Every row gives one point. To make a cloud, some directions were put in groups of two or more. Within a group, all points are equally far from the middle, so they leave a hole (a ring in 2 directions, a hollow ball in 3). The other directions are filled evenly. Then the cloud was stretched, turned, moved and blurred a little. Count the holes, and give their numbers of directions, smallest first.

Cloud, 15 rows:
[[ 2.4 -5.6]
 [ 5.3 -2.1]
 [ 3.3  2.5]
 [ 4.1 -4.4]
 [ 1.9  3.3]
 [ 1.1  3.2]
 [ 5.0  0.1]
 [ 0.2  3.1]
 [ 1.0  3.2]
 [ 3.4 -5.1]
 [ 5.3 -0.6]
 [ 1.1  3.2]
 [ 4.9  0.3]
 [ 0.7 -5.9]
 [-1.6  2.3]]
Holes: 1 (2)

Cloud:
[[-2.4  4.0  0.1]
 [-3.5  3.0  2.1]
 [-1.6 -5.9  2.6]
 [-3.5 -1.8 -3.4]
 [-4.1  2.0  2.8]
 [-4.1 -3.4 -1.8]
 [-5.0 -2.0  1.6]
 [ 4.7 -4.5  2.5]
 [ 5.9 -2.4  1.7]
 [-2.2 -5.9  1.8]
 [-0.4 -5.9 -2.6]
 [-2.2  4.0 -0.4]
 [-1.6  4.1 -0.9]
 [-4.7 -0.1  3.1]
 [ 3.9 -4.3  3.9]
 [-4.8 -2.1  2.0]
 [ 5.5  1.5  0.6]
 [-1.0 -6.2 -1.4]
 [-4.0 -3.8 -1.3]]
Holes: 1 (3)

Cloud:
[[ 1.4  1.7  8.9]
 [ 0.8 -1.1 -3.9]
 [ 3.9 -0.7 -1.8]
 [-0.9 -1.2  2.3]
 [-2.5  1.4  6.2]
 [-3.8 -4.3  2.3]
 [-6.8  2.3  3.9]
 [ 4.0  2.8  3.5]
 [ 2.2 -4.1  0.0]
 [ 4.3 -0.7 -1.3]
 [-0.1 -3.7 -4.3]
 [ 2.6  2.3  5.9]
 [-1.2  4.7  1.9]
 [-2.1  1.0 -6.0]
 [ 4.6 -1.9  3.1]
 [-1.1  4.3 -1.5]
 [-2.6  1.2 -1.4]
 [-5.0 -1.4  4.9]
 [ 3.5 -2.3 -2.8]
 [-1.0  4.3  4.1]
 [ 0.6  4.5  4.6]
 [-1.7  3.6  3.2]]
Holes: 0

Cloud (21 x 3):
[[ 4.2  4.6  3.8]
 [-0.9 -3.0 -0.6]
 [ 1.8  5.4  1.5]
 [ 1.1  5.3  2.9]
 [ 3.4 -1.7 -3.2]
 [ 5.2  3.4  1.4]
 [-3.0  4.4  0.0]
 [ 0.1  5.8 -0.6]
 [ 3.3  0.8 -5.7]
 [ 5.6  3.3  2.3]
 [ 3.9  4.1 -0.9]
 [ 4.9 -2.8  1.5]
 [ 2.6  4.7 -3.4]
 [ 6.0  0.1  0.5]
 [ 4.4  0.6 -3.2]
 [-2.9  3.2  1.8]
 [-1.3  2.2  6.0]
 [ 4.1  4.5  2.0]
 [-2.8  0.2  2.7]
 [ 3.5  1.7 -5.3]
 [ 1.0 -3.7  3.3]]
Holes: 1 (2)

Cloud, 27 rows:
[[-0.7 -3.3 -2.0 -3.2]
 [ 5.7  3.1 -1.0  2.4]
 [-1.6  1.5  4.6 -5.0]
 [-1.8 -3.8 -4.4 -0.4]
 [ 1.2 -3.4  3.8  1.7]
 [-1.9 -1.8  5.0 -1.5]
 [-1.2 -3.2 -4.7 -1.7]
 [ 5.4  2.0  7.0  2.2]
 [-4.8  1.5 -1.9  1.6]
 [-1.1  0.3  6.8  6.3]
 [-3.3  2.2  3.2 -2.2]
 [-1.7 -3.6  0.5  1.3]
 [-3.8 -0.9  1.1  0.7]
 [-2.6  0.2 -4.3 -0.5]
 [ 2.5 -2.7 -0.2  5.9]
 [ 5.2 -0.8 -3.6  6.1]
 [-0.5 -1.2 -2.1 -4.2]
 [-0.9 -3.6 -0.7  5.8]
 [ 4.1 -6.0 -0.1 -0.2]
 [-5.3  2.0 -0.5  2.0]
 [ 6.3 -5.5 -0.9  0.8]
 [ 0.1 -0.5  6.4  5.0]
 [ 7.7  2.2  4.9 -0.6]
 [-3.1 -0.2  2.8 -1.6]
 [-2.0 -2.8 -0.5 -0.8]
 [ 8.2  0.3  4.4 -0.8]
 [ 0.7  4.7  0.8 -2.9]]
Holes: 1 (2)

Cloud (28 x 4):
[[ 5.6  1.7 -0.7  4.2]
 [-4.2  2.0 -0.2  5.0]
 [ 1.1  0.5  6.5  2.9]
 [ 3.3 -0.1  0.0  6.9]
 [ 6.0  2.6 -0.2  2.8]
 [ 0.3  0.1 -1.5  7.0]
 [ 5.8  0.6 -0.9 -1.8]
 [ 2.2 -0.4  5.7  4.4]
 [-1.7 -4.1 -0.6  0.5]
 [-1.3  5.0 -4.6  1.1]
 [ 3.1  4.0  3.8  3.9]
 [-0.7  7.3 -1.3  0.2]
 [-1.8  3.4  5.6  2.0]
 [-3.7 -2.2 -1.5 -1.4]
 [ 5.3  2.5  0.0 -2.8]
 [-2.8  3.0 -0.6 -5.7]
 [-5.4  0.2  0.7 -2.0]
 [ 1.4 -1.0  5.3 -1.8]
 [ 1.8 -1.9  5.8  2.6]
 [ 5.5 -0.2 -2.3 -0.7]
 [ 6.2  1.3 -1.7  0.5]
 [-2.3  3.3 -3.7 -4.4]
 [ 2.1  0.0 -5.4 -0.1]
 [ 3.1 -0.1 -5.0  0.3]
 [-2.5  5.8 -1.8  2.9]
 [ 5.3  3.9  0.0 -1.9]
 [ 0.3  6.7  2.1  1.9]
 [ 1.7  1.4  6.1  3.9]]
Holes: 2 (2, 2)
